Each row is a point. Two turns around zero, p and q, are shown by what they do to some points. Write where each new point lands after one turn and then the other. Backwards means that the second turn is done in reverse. Each puzzle has new turns, and all numbers are rounded.

Turn p:
-0.7 -0.8 -3.4 -> 2.1 -2.4 -1.7
3.6 6.0 4.1 -> 0.9 5.7 5.7
-3.9 -1.6 -1.8 -> 0.2 -1.0 -4.5
1.0 -3.6 1.1 -> -3.1 -2.3 0.4
Turn q:
-3.0 -2.0 0.6 -> 2.0 -2.7 1.5
9.6 0.6 -1.3 -> -7.7 3.0 -5.1
-2.2 -1.8 0.3 -> 1.3 -2.3 1.2
-3.9 1.5 -1.6 -> 2.4 0.9 3.7
-0.6 1.8 2.0 -> 2.2 1.2 -1.2
Where do these land?
q, then p: -0.4 -1.0 -1.8 -> -1.8 0.8 -0.8
q, then p: 2.2 -4.0 0.7 -> -0.9 -2.9 -3.5
p, then q backwards: -0.4 -4.3 -3.3 -> 0.4 -4.8 2.5
p, then q: -2.5 6.5 5.5 -> 3.1 8.3 -0.3
p, then q: 1.1 2.8 -1.1 -> -0.8 1.3 -2.8

Turn p:
-0.6 -6.9 2.7 -1.8 2.5 -2.5 -> 5.0 2.8 0.3 0.3 -0.1 -6.2
-2.1 1.8 1.9 -2.9 2.2 2.3 -> -3.6 2.5 -2.8 0.0 0.0 -1.7
2.2 0.9 -2.2 -0.6 2.8 -1.7 -> 0.0 1.1 1.9 -4.0 -1.0 0.6
-0.9 -1.1 -2.3 -3.0 -1.2 -1.9 -> -0.5 1.8 3.9 1.2 0.5 -0.9
-2.9 1.4 -1.5 1.7 1.3 -2.0 -> 0.4 2.2 0.2 0.8 -3.0 2.6
4.3 1.3 -1.4 8.1 -7.4 8.4 -> -1.5 -13.6 -2.2 2.2 0.5 3.9
0.0 2.5 2.6 -1.4 -0.2 -2.6 -> 0.2 3.0 -1.1 -0.4 2.8 1.7
Turn q:
6.2 0.3 -1.8 -1.1 -0.9 2.6 -> -3.2 -4.8 -3.0 1.7 -0.4 -2.2
-0.4 -0.8 -1.4 2.4 0.6 3.7 -> -1.5 -1.8 3.5 -0.1 1.3 -1.7
-0.4 -1.6 -6.3 -0.7 0.2 -4.4 -> 1.9 1.2 0.9 6.4 -3.9 0.0
-4.1 6.2 5.7 0.6 -3.5 -0.1 -> 0.4 6.5 -2.5 -5.8 3.7 -2.1
-2.1 -1.2 -1.6 0.4 -4.9 -0.2 -> -0.6 2.4 1.3 -0.9 -3.9 -3.0
1.9 -1.0 5.7 0.0 6.5 -5.2 -> 1.0 0.0 -2.5 -0.1 2.7 9.6
-1.1 -1.9 -0.4 -1.7 2.1 3.7 -> 2.2 -3.7 2.3 -1.3 0.6 -0.6
Where do these land?
q, then p: -5.1 5.6 -2.5 -0.6 -0.9 1.7 -> 2.4 3.6 0.0 -5.7 1.6 3.8
p, then q: 3.7 -2.5 3.8 -2.5 3.3 -3.1 -> 2.5 -1.3 -5.8 3.8 1.2 1.9
p, then q: -3.6 -5.9 -2.6 -1.6 -0.9 -0.2 -> -4.5 4.8 -1.7 -1.1 -0.6 3.1
q, then p: 2.5 1.3 -2.6 4.8 -3.8 -0.5 -> 0.8 3.2 -1.3 4.2 -2.4 4.1
q, then p: 0.9 5.0 2.0 -2.3 -1.6 1.1 -> -0.9 2.6 4.3 -2.8 -2.1 0.7
p, then q backwards: -3.7 2.4 -3.3 0.2 0.2 -1.2 -> 0.0 -3.0 -0.7 2.9 -0.8 -3.7
p, then q: 3.6 0.3 7.7 1.3 1.4 -1.7 -> 1.9 -4.9 -1.9 6.9 0.9 -0.3
p, then q: 1.6 -6.2 -2.5 0.8 2.3 3.8 -> -0.7 2.4 -2.2 -0.3 -6.7 3.4

Turn p:
-1.5 0.2 -2.5 3.0 1.8 1.7 -4.7 -6.3 1.7 -> 2.3 1.6 5.0 0.4 -1.8 -3.1 0.5 6.5 0.6
-0.9 0.7 1.2 -2.9 6.1 3.6 -2.6 -1.7 -0.1 -> -1.0 5.4 3.0 -1.8 -5.1 1.5 -0.1 0.8 -0.4
4.5 -1.5 3.2 2.4 -1.9 -1.8 2.5 5.1 1.8 -> -4.1 -3.6 -2.1 1.7 2.4 -0.2 2.6 -4.6 3.2
1.5 -2.0 -0.3 -1.6 -1.5 4.8 -1.5 -8.3 -2.2 -> 6.1 2.6 3.1 4.3 -3.3 0.5 -3.4 2.3 3.1
0.6 -1.6 -3.4 -0.7 0.7 -4.8 6.2 3.1 2.2 -> -2.8 0.4 -5.8 -1.9 4.1 -4.3 -1.9 -2.5 -0.2
-5.4 -0.2 0.0 -2.1 -0.3 3.8 -1.3 -3.5 2.3 -> 0.8 2.6 -0.2 0.0 -1.8 3.2 -2.0 6.5 0.0
1.6 4.0 -3.0 4.1 -3.6 -1.4 4.5 4.7 -0.8 -> 2.6 -3.8 -5.1 -2.2 4.0 -1.8 4.8 -2.6 0.0
1.0 -4.1 -1.6 -2.7 -1.1 2.7 -4.0 -0.2 -1.7 -> 1.6 1.5 4.7 -0.3 1.6 2.9 -3.5 -0.6 2.3
4.0 3.5 1.3 -0.3 -3.9 -4.7 0.1 3.0 0.2 -> -0.5 -7.4 -1.6 -1.3 -0.3 -1.1 0.3 -4.0 -0.2
-5.4 1.0 5.1 0.9 3.8 -4.0 0.7 4.1 -3.5 -> -4.9 0.8 -0.8 1.2 0.1 2.2 2.8 -1.9 -8.6
Turn q:
3.5 -0.6 5.7 3.2 0.8 -0.7 -0.6 -1.2 -2.9 -> -3.6 1.1 2.6 -0.2 -2.1 2.7 -2.0 -2.4 -4.9
-3.4 0.0 -3.8 -2.5 3.0 -0.4 4.6 2.9 7.4 -> 6.1 4.4 -4.0 2.8 2.1 0.7 0.6 2.9 5.6
1.3 4.4 -2.1 -2.6 5.1 -0.2 -2.3 -4.2 1.6 -> 4.8 -1.3 -4.3 -1.1 -4.6 -1.9 -1.0 2.0 -3.1
-5.2 -3.2 2.9 -0.8 -4.8 1.3 1.8 2.4 -1.9 -> -5.3 -1.1 3.1 3.7 1.7 0.2 0.6 0.1 5.3
3.5 -1.4 1.4 -1.5 2.7 -0.1 -2.9 -1.0 -4.7 -> -2.5 0.6 1.9 -4.2 -3.7 -1.6 -2.1 0.8 -2.9
0.6 -0.3 -2.5 2.1 3.8 -4.9 -5.2 -5.0 -0.9 -> 3.2 -4.4 -1.7 -5.5 -2.3 1.7 -5.1 -1.0 -2.0
2.3 -5.3 2.8 3.3 -5.5 5.4 -0.1 1.8 -3.6 -> -9.7 1.0 1.9 -1.2 4.0 0.2 2.5 -2.2 -0.9
-4.0 -0.3 1.4 1.6 -3.9 3.7 1.9 1.2 1.3 -> -3.3 -0.8 -1.1 4.2 2.2 0.9 3.1 -1.3 3.0
1.5 3.8 -5.0 -2.1 2.4 -3.2 3.6 -2.7 1.4 -> 7.4 -0.7 -0.6 -0.8 -0.2 0.9 1.3 4.8 -1.8
3.3 -1.7 3.9 -0.3 -5.0 0.0 -3.0 0.8 -0.8 -> -4.2 -0.3 2.9 0.9 2.7 -3.1 -2.1 -2.5 -3.0
-3.5 4.5 -4.7 -0.3 1.5 -0.8 2.1 4.9 3.0 -> 6.9 1.4 -0.8 1.3 -0.1 -0.6 4.2 -1.1 4.8
Where do these land?
p, then q: -3.7 -0.8 3.0 -1.2 -5.2 4.6 -1.5 4.6 0.8 -> -4.3 4.2 -5.8 -0.4 -0.7 -1.1 4.3 0.7 2.3
q, then p: -1.6 5.0 -3.7 -1.4 -1.7 -0.5 1.5 -2.9 1.5 -> -0.9 1.2 -0.4 1.4 4.0 -2.8 0.5 -4.5 3.2
p, then q: -1.6 1.1 3.1 0.4 -0.4 -0.1 1.6 3.5 3.6 -> -0.3 -0.5 -1.8 0.0 1.0 0.8 2.4 2.1 5.1
p, then q backwards: 1.0 2.4 -3.2 0.3 -3.8 -0.7 6.0 2.8 3.6 -> -2.4 -1.6 -6.0 0.7 0.0 3.4 -3.4 -2.1 4.0
p, then q: 4.9 4.6 -5.0 0.0 -1.2 -0.9 -3.8 -1.5 -3.5 -> -1.6 1.9 3.2 0.2 2.0 -1.9 -5.8 3.5 -5.6
p, then q: 1.6 -1.4 4.3 -3.9 1.5 -3.8 1.8 -2.7 -2.2 -> -1.9 -7.1 -0.1 -1.7 0.8 1.0 -0.6 -3.2 -0.9
p, then q: 3.5 -0.8 5.9 0.7 -0.6 1.8 -3.4 -3.0 -2.9 -> -5.0 -0.8 -0.7 3.2 3.2 3.7 0.0 -3.3 -3.2
q, then p: -2.1 -5.2 0.0 2.7 4.0 -3.1 -3.3 4.2 -1.1 -> -0.4 -1.9 1.4 -2.3 -5.9 2.0 -3.7 4.8 2.6
q, then p: 1.7 -4.0 -3.2 -3.5 4.2 5.1 0.6 1.6 2.6 -> 0.3 -1.9 -3.4 -8.5 0.1 -1.5 -0.5 0.0 -2.0
p, then q: -0.2 -4.8 5.4 1.4 -0.6 0.3 -3.2 -4.7 -5.3 -> -4.9 -0.5 0.3 0.9 -1.1 4.9 1.0 -7.0 -3.9
p, then q: -2.2 2.1 -4.3 4.9 -2.4 -1.1 -3.1 -1.5 4.1 -> 1.3 7.0 4.2 -0.6 0.6 -0.5 -2.6 0.3 3.3
q, then p: -1.4 1.7 -2.2 -0.5 6.2 -1.6 6.8 -0.5 -1.2 -> 1.5 -2.3 -3.3 -2.5 0.1 3.8 3.3 -3.4 6.1
